Each row is a point. To make a cloud, some directions were put in groups of two or more. Within a group, all points are equally far from the middle, so they leave a hole (a ring in 2 directions, a hollow ball in 3). The other directions are filled evenly. Then the cloud was stretched, turned, moved and blurred a little. How many holes are there, and how many directions does each take, smallest first?

Cloud, 21 rows:
[[ 17  34 -35]
 [-49  34   9]
 [ 25  19  17]
 [-29  19 -47]
 [  5  37 -37]
 [ 23 -33 -13]
 [ 16  -6  38]
 [  5  -8  57]
 [ -8 -33  24]
 [ 30  24 -14]
 [-33 -28 -44]
 [-44 -26  14]
 [-28 -35 -37]
 [ 31  19  -4]
 [  0 -38   1]
 [ 18  28  25]
 [ 17  16  43]
 [ 14  34 -42]
 [-22  35 -28]
 [ 17  28  32]
 [ -5 -33  21]]
Holes: 1 (2)

Cloud:
[[-11  44  16  -7]
 [-44  -8 -21  32]
 [-35  13 -40  25]
 [-11 -29  -9 -47]
 [ 36  28   7  21]
 [ 20 -32 -44  11]
 [-46  12 -42  -6]
 [  9 -36  16  22]
 [-37 -29 -19 -38]
 [ 34   2 -26  36]
 [-27  37  -3 -28]
 [-23 -46 -34  -5]
 [-12  39  22  13]
 [ 25  -3 -28 -42]
 [-30  12 -13  42]
 [-21  41  -7 -28]
 [-49 -23 -29 -23]
 [ 17  15 -48 -28]
 [  4  25 -52 -20]
 [ 21  -9 -55 -16]
 [ 43   7  14 -10]
 [ -4 -22  35 -12]
 [-18  35 -37 -26]
 [-27  35  17 -17]
 [-22  38 -24 -29]
 [  1  27 -16  45]
 [ 11  26 -44 -29]]
Holes: 2 (2, 2)

Cloud:
[[ 19  35  23   6 -28  16]
 [-10  23   7 -26  -9  57]
 [ 10  44  17 -35 -11   7]
 [-42   5  56   0 -12   1]
 [-17  28  42 -43  -2  -5]
 [-10 -38  13 -11  30 -32]
 [ 16  -6 -35 -13 -31 -27]
 [-12 -24 -19  13  18 -49]
 [  9  -7  51  46   7  16]
 [ 24  17  -4  49  -3  11]
 [-57 -20  32  12  14  26]
 [ -8  28  58   2 -40 -25]
 [ 26  -9   3  50 -14   2]
 [ 41 -11  29  -5 -10  17]
 [-60 -10  -1  32  24  26]
 [-54 -12  43 -18 -12 -25]
 [-28 -51   8  26  27   4]
 [ 31  23  -9  34  -6  13]
 [-15 -40  26 -27  -6  17]
 [ -5   4  55   5  26 -30]
 [ 19  48 -15  -6  -4 -44]
 [ 18  -6  20  57  -5   2]
 [  3  35   3  35 -18  35]
 [ 33  30  -9  23   0  38]
 [  2 -25  33  14  36 -28]
 [-20  25  -9 -37   8  38]
 [ -9   2  26  41  49   1]
 [  6  37  27   3 -36  14]
 [-30   0  42   0 -27  41]
 [ -6 -43  20 -25  18   4]
 [-44 -36   0  -5  33  12]
 [-33 -29   0 -33  21 -20]
 [  9 -32  31  -7 -44 -29]
 [ 11  -2  57  26 -10 -27]
 [-19  20  23 -42 -26  18]
 [-28 -40   2  35  -6 -20]
 [-24  10  -2   7 -49  25]
 [-45  -8 -31  -3  11 -20]
 [-48  -3 -18 -29  11 -41]
 [-50   5  48   8 -32 -26]
 [-31  36 -19 -13  24   2]
 [ 33 -13  15 -17  41  32]
 [-44  17  38  25   8 -24]
 [-57  -1  19  35   2   8]
 [ 10 -46  40  17   6  15]
 [-45   7 -35  12   1   4]]
Holes: 2 (2, 3)

Cloud (81 x 8):
[[  9  -4   9 -25 -46 -30  -6 -15]
 [-10 -12   1  21 -51  34   8  -9]
 [ -2  54 -16 -12   5  22 -37   9]
 [ -2 -47  28   1  30 -34  -5  -8]
 [ 16 -25  37  32 -11   2  -1  34]
 [-16 -36  19 -37  16  28  11  14]
 [-34  27  15  39 -25  10  19  23]
 [ 19  35 -17  44  26  24 -40  -9]
 [-11 -36   8  17   8 -48 -17  20]
 [ 10  19  -4  21  23  -7  -5  53]
 [ 17 -29 -24  38 -32  10  27 -16]
 [ 38  -7   5  54  -7 -31 -19 -24]
 [ 21 -19  39 -24   9 -35 -22   3]
 [  4 -49 -13   6  41  27  -8  -1]
 [ 31  29 -21  50  -4 -32 -23   2]
 [ -1 -27   9   9 -29 -43  11 -32]
 [-39  -2  39   6   6  22  24  -7]
 [-31  35 -13  32  -1  -8  30  37]
 [-15  40  34  -8  -3 -37  20 -27]
 [-28   5   3 -40  28 -17  -9 -20]
 [-12  18 -12  47   7 -13  55   4]
 [-28 -41 -22  12  38  28 -11   4]
 [-40  -1 -15  47   9 -20  19 -23]
 [ -4 -44  21  31  -7 -13  37  14]
 [-26  38  22 -34  15   4  30   9]
 [ 16 -19  22  52  -6  13  27  16]
 [-17  24  13  57  -5  18  33  11]
 [-18  32 -24  53 -10  30  25  14]
 [ 23  11 -31   7  -8 -52   8  19]
 [-14  37  36 -15   6  23 -28   8]
 [ 34  22 -42  22  14 -20 -15  -9]
 [-13 -30  40   9 -10  -7 -20  31]
 [ -5 -18  -2  -5 -48  31  26  19]
 [-41   3 -33 -29  15 -16  13  13]
 [ -9   8 -30 -23 -31  15 -28  36]
 [ 28 -14  18  34  -6 -45  19 -35]
 [ 16  19  27 -15  17  32  28  12]
 [ 18 -16  25  27  -5 -60  15  -7]
 [ -7  25  41  28  17  37  -2   0]
 [ 19 -27 -23  46   5 -38   2 -13]
 [  9  44 -14   3  15   5  -9  47]
 [-27  27 -22  -2   6  22  49 -20]
 [ 17 -25 -19  -9  12  48 -12  23]
 [ 12 -25 -45  -9  13 -19 -13  -8]
 [ 10  25  -3  -2  42  20  14 -44]
 [ 30  -7  21   5   0 -27  34 -43]
 [ 16  48 -13 -18  -5 -40  24   0]
 [ 20  53 -34  19 -18  30   3  11]
 [-22  -6 -26  -8 -24 -16 -10  53]
 [ 18  41  38 -16  -7 -36  22  -6]
 [ 28  26 -30  -5  -8 -45  15   4]
 [-31  10  24  12   0 -30  22 -43]
 [-17  31 -15  33  -9 -23  39 -42]
 [ 13  52  -2  45 -38  -3   2 -28]
 [ -9  48   0  29 -24 -46  12 -21]
 [-28  13  15  -9  49  33  14  -9]
 [ -8  59  12 -23 -25 -20   6  -9]
 [  7 -31  -2 -31  26  21  26  15]
 [ 10   5  25  35  -8   9  58  -1]
 [ 19  -5   9 -45  -2 -35  21  10]
 [ -1 -19   0  -1   4 -16 -52  37]
 [ 24  -7  33 -26  23 -26 -17  21]
 [-12  14 -27  39  50  16  17   4]
 [ 24   4  -9  42 -26   1   0  46]
 [ 31  -8  38  15  14  34 -10  12]
 [ -1 -41  11 -14  29  33  -6  28]
 [  5  25  27  33  14 -26  14 -55]
 [-14 -14   9  13 -19  18   7 -54]
 [-38   0  35  -6  36  21  10  -3]
 [ 33  25 -16  -2 -22  35  19  20]
 [ 22 -14  33   3  17  -9 -27  39]
 [  9  -6 -21  19  -3   0  26  55]
 [-39  13  45  -8  -8  -1  22   5]
 [ -2 -45 -10  17  33 -34 -15  -1]
 [-19  24 -16 -37 -36  -9 -12  21]
 [-24 -27  -2   7  32  51 -22  -6]
 [ 13 -24  44 -13  33 -15  22   8]
 [-33  -5 -13 -38  23   0  16 -20]
 [-35  -5  31 -15 -31  -5  27  15]
 [ -2  43 -45  11  22 -10 -13 -23]
 [ 27  -1  37 -26  12   4 -11  31]]
Holes: 3 (2, 3, 3)

Cloud, 87 rows:
[[-16 -35 -10  16   6  27  21   2 -12]
 [-31  -5  24   7  25  -4  10   7 -32]
 [-15  -3  -2  13  18   8  -7  -9  21]
 [-12  24 -18  12  22 -40 -12 -14  -1]
 [ 54 -40 -28   1   2  28   3   3   2]
 [ 13  12  26 -35 -26  -5  10   4 -22]
 [  1   3  24 -36   0 -19  10 -10  18]
 [  0  -3  -7 -11 -10  -8  -6  -4  19]
 [  6 -47 -13  -5   6  35  16   6  -5]
 [ -8  -5  32   0  13  -7  31  -1 -43]
 [  8  11  17  24  -4 -11  -1 -18  -4]
 [ 36  11   0  16   1  -2  26  12  -4]
 [  7  37 -20  22  17  -1 -15 -12  -8]
 [-12   9 -16  -6  15 -14  60  -3   8]
 [ -5  14 -35  -9  -2  -5  16 -15  20]
 [  4   9  10  32 -34 -10  -4  14 -27]
 [ -6   6  23 -12  16 -28   0   7 -31]
 [ -5  11   5  -9  13  25  13  -9 -19]
 [ 10  14 -23   1 -27   3 -23  -9  23]
 [-23 -18  10 -10  16 -32  21  36 -43]
 [ 16 -24 -12  16   6  34  -5  30   3]
 [  1  27  27 -17   2  -9  59   5  -4]
 [ -6  49 -11 -10  28   8  -5 -29  13]
 [-28   0 -28  11 -11  16  22 -12   3]
 [  1 -28  -1 -23  24  -6   8  16  41]
 [  8   7  16 -22 -15 -26   1 -13 -28]
 [  4  14  10  27  15  38 -14   5   1]
 [-16  14  -5  19  43  -1  35 -35   8]
 [ 18 -48  10  -8   1  22  20  24  -7]
 [ 12   7  35  -7 -10  12 -22  -7 -24]
 [  0  -9  13  11  17   9  24 -18 -33]
 [ 15 -13 -24   7  -9  10   2  39  -8]
 [  3  22  17  21  55  13   2 -14  44]
 [ 19  -5  33  -1 -37  14  22   5   6]
 [  8  -2  22 -26 -13  -9   9  32  -8]
 [-13  -5   2  27  37 -17  16 -31 -10]
 [ 37  26  19  18  32  26 -14  -5  -1]
 [ -3 -27  -3  -5 -17  -2  39 -20  -2]
 [ 33 -20  19 -24  36   7  12  14  -8]
 [ 36   2   9 -20  13  41  21   1  14]
 [  2   7 -35  -5   4  21  -9 -15 -22]
 [-19 -24  24 -23  15  11   0  14  -3]
 [ 23 -21 -11   8  16   8  -4 -39  17]
 [ 21  -2 -11  19  18  54 -17  26  19]
 [ -5  18 -14   4 -15   2  47 -15  14]
 [  6   1  -1 -24  -5 -22  11  31 -21]
 [ 33  29   7   5  30   7 -23   5 -10]
 [ -2 -16 -26  31 -18 -21   5 -38 -10]
 [  9  -5  18  -1   2  14  -2 -30  34]
 [ 19 -33  -2  25  -3  22 -15  -7  -1]
 [ -3  15 -22  14  20 -10  19 -23 -38]
 [ 33  23   7  36  -2   3  -3 -30  11]
 [  5   2  36  -2  25  -3  28   9  39]
 [ 16   3  -1 -26  -1  -3   6   6 -19]
 [  8  22 -15   8  -6   1  30  27 -11]
 [  2  11  38  23  20  25   8   8 -10]
 [ 15 -17   4  -1  12   4  45   6 -35]
 [ 11  39  -8  28 -13 -21   5  10 -23]
 [-12 -18  -9  -5  28 -10 -12   4  37]
 [ -3   8 -15  17  13   3   8  24  41]
 [-24  21  26 -16  -8  11 -19  13   7]
 [ 31  15 -21  13  -2 -25  18  50 -23]
 [ 17  -6 -12 -23 -12  13  -1  44  11]
 [ 16  19  -5  -8   8  32  27 -18  32]
 [ -8  10  19 -25  30   0  -3  14   5]
 [ -3   8  21   1  33  -1  17  25 -22]
 [ 20  17 -11   6  -9 -24  32 -25   2]
 [ 39  -9 -10  33   1  11  26  17 -21]
 [ 13  20 -31  37  -9 -12  11  21 -14]
 [ -1 -11  10  20  18 -38   0  19  -5]
 [ 28  -8   6   2  13  -6 -18  19  29]
 [  3  12  44  -8  23 -10  23  -8  -6]
 [  8   6   7   3  -8  -6  33   3  14]
 [ -1   6  10  -7 -15 -24  -7   4  16]
 [ 21  12   1   9  44  35  27   1  -5]
 [ 26 -22 -27  34  -3  16 -10 -17   6]
 [  9  18   2  10 -11  -8  -6  21  -6]
 [-15  -4 -12   8 -11 -26 -19 -14   0]
 [ 18 -36   8  -5   9 -17 -24  15   4]
 [ 33  24   8 -13  -5 -40  15  54   0]
 [ -6 -12  30 -16  33 -21   3   0  -2]
 [ 24  -7 -10  -2 -27 -27   6  28   9]
 [ 36 -10 -25  30   6  31 -37  20  17]
 [ 16  29  -1  11  19  -3  -3   1 -25]
 [ 25   0  12 -12  35  25  22  -2  -2]
 [  2  35 -27  26  34 -19  -7   8   8]
 [ 36  18 -29  16 -10  -2   7  36 -10]]
Holes: 0
